Each row of a before or after table is a point. One or more steps were done to the points. Then noise was added and the rows were shuffled. The steps act on how far a point lies along the listed directions, d1 being the first. What was done? A step turns or swaps two directions, mirrors them in a line or flattens them onto one, adds a multiple of one to another, or multiplies one. Angles are multiples of 10 degrees, from the lower direction toward the higher: turns from -170 to 170, lines from 10 to 170 but not 90. Use the fewest steps. Two steps may share a direction if one is a turn and the other turns, adds or multiplies; they go together, in the order done. Otherwise the lowest direction goes first.

Directions:
(1): [-3.3 -3.1]
(2): [-3.1  3.3]
Before (11 x 2):
[[ 2.8  0.8]
 [-6.6 -1.6]
 [ 2.2  2.2]
 [-4.9  1.5]
 [-5.5 -0.8]
 [ 0.1  1.2]
 [-3.6  0.5]
 [ 4.5  4.0]
 [ 1.5 -1.0]
 [-3.4 -0.4]
 [-6.5  2.2]]
After (11 x 2):
[[ 2.7  2.6]
 [ 0.0  8.3]
 [-2.6  2.1]
 [-1.1  1.7]
 [-0.6  3.7]
 [ 1.2  2.2]
 [-0.5 -3.0]
 [ 1.4 -0.4]
 [ 4.6  4.0]
 [-2.1  2.5]
 [ 0.0  6.4]]
Steps: add -1.5 times d2 to d1

Directions:
(1): [ 0.0  2.4 -4.9]
(2): [-3.1 -4.1 -2.0]
Before (11 x 3):
[[ 1.3  4.4 -4.0]
 [ 2.0  4.0 -1.3]
 [-0.2 -0.5 -5.2]
 [-2.2 -2.8 -4.4]
 [ 1.9  1.9  2.5]
 [-4.8 -5.7 -2.6]
 [ 0.5  5.3 -1.9]
 [-1.3  1.3  1.9]
 [ 0.2  2.5  3.1]
 [ 0.5  6.1  1.6]
 [ 4.5  0.2  4.8]]
After (11 x 3):
[[-0.8  3.2 -2.3]
 [ 0.6  2.3 -3.1]
 [-0.2 -4.1  4.0]
 [-3.3 -3.9 -3.6]
 [ 4.0  3.7 -3.8]
 [-1.2 -5.0  1.0]
 [-1.6 -1.1 -4.0]
 [-4.1  2.3 -4.4]
 [ 0.5 -1.9  7.7]
 [-1.8  2.3 -0.1]
 [-4.0 -1.0 -3.5]]
Steps: turn d1 and d2 by 100 degrees

Directions:
(1): [ 3.8  1.8 -1.1 -2.2  4.9  3.5]
(2): [-2.5  2.4 -6.5  1.5 -0.9  1.6]
(3): [-3.4 -2.8 -1.9 -4.8  2.8 -2.4]
(4): [-2.0 -0.6  1.5 -3.6 -3.4  5.4]
Before (11 x 6):
[[ 0.4  1.3 -1.0  4.1 -1.8 -0.5]
 [ 1.6  1.0  2.9  5.2 -3.0 -2.5]
 [-2.7 -0.1 -0.7 -0.8 -2.4  1.3]
 [ 1.6 -1.6  2.9  0.2 -0.1  1.5]
 [-3.0 -0.4 -2.5  1.9 -4.9  0.7]
 [-4.9 -1.7 -2.4 -3.2 -0.1 -1.2]
 [ 3.8  0.3  3.7 -0.9  0.9 -0.5]
 [ 3.1 -0.9  4.8  1.5  1.3 -0.2]
 [ 1.8 -0.8  1.6  0.4  1.2 -0.2]
 [-3.6 -1.1 -2.6 -0.7 -3.1 -0.8]
 [ 1.8 -0.8  4.2  2.4 -2.7 -2.8]]
After (11 x 6):
[[ 1.2  4.2 -8.8  4.2  0.4  3.5]
 [ 1.1 -2.9  4.2 -2.1  1.4 -0.7]
 [ 3.6 -5.0 10.7 -4.3  2.9 -1.3]
 [-1.1  2.5 -4.0  6.3 -3.0 -1.9]
 [ 3.2 -3.2 10.2 -5.1  1.3 -2.0]
 [ 6.5 -1.9  7.6 -3.2  4.9 -2.1]
 [ 4.1  0.2  2.0 -3.4  6.3 -0.2]
 [ 0.2  3.2 -2.9  3.3 -1.2  1.8]
 [-0.4  2.2 -5.6 -0.8  3.3  1.9]
 [ 0.2  3.6 -6.8  4.5 -1.4  0.5]
 [ 3.1 -3.7  6.7 -1.7  1.2  0.8]]
Steps: turn d1 and d3 by 120 degrees; turn d3 and d4 by 60 degrees; multiply d2 by 2.5
